Each row is a point. Each copy is the shape, with its points in the same order, stretched, turned, moved and blurred by noise. Is it also mirrored, or only turned?
In the rows, zero is written as 100.

Shape, 6 rows:
| 121 | 123 |
|  47 |  69 |
| 168 | 114 |
| 116 | 103 |
| 128 |  92 |
|  50 | 135 |
Copy 1, 6 rows:
| 123 |  96 |
|  71 | 140 |
| 128 |  53 |
| 100 |  95 |
| 101 |  77 |
| 113 | 152 |
Copy 1 is: only turned
Copy 2, 6 rows:
|  90 |  85 |
|  91 | 170 |
| 116 |  40 |
| 100 |  94 |
| 111 |  83 |
|  38 | 147 |
Copy 2 is: mirrored
Copy 3, 6 rows:
|  94 |  81 |
|  81 | 195 |
| 120 |  40 |
|  97 | 102 |
| 113 |  98 |
|  35 | 145 |
Copy 3 is: mirrored
Copy 4:
| 141 |  75 |
|  59 |  79 |
| 168 |  46 |
| 128 |  67 |
| 130 |  50 |
|  98 | 125 |
Copy 4 is: only turned

Shape (9 x 4):
|  59 |  65 |  94 | 105 |
| 152 | 155 | 127 |  64 |
| 141 |  96 |  40 | 170 |
| 143 | 156 | 115 |  70 |
|  51 |  96 |  74 |  86 |
|  80 | 126 | 125 | 108 |
|  41 |  54 |  92 |  98 |
|  93 |  82 |  99 | 117 |
|  74 |  64 |  97 |  94 |
Copy 1 (9 x 4):
|  52 |  67 | 101 | 131 |
| 127 | 195 | 106 |  73 |
| 129 |  10 |  71 |  72 |
| 126 | 180 |  96 |  84 |
|  79 |  74 |  80 | 170 |
| 110 | 117 | 143 | 120 |
|  34 |  61 | 102 | 149 |
|  74 |  78 | 115 |  98 |
|  54 |  91 |  99 | 116 |
Copy 1 is: only turned
Copy 2:
| 118 |  63 | 121 |  85 |
|  76 | 157 |  10 |  78 |
|  31 |  90 | 120 | 155 |
|  65 | 151 |  25 |  76 |
|  92 |  74 | 114 |  56 |
| 107 | 130 |  85 |  75 |
| 131 |  52 | 140 |  70 |
| 106 |  85 | 103 | 107 |
| 123 |  65 | 107 |  86 |
Copy 2 is: only turned
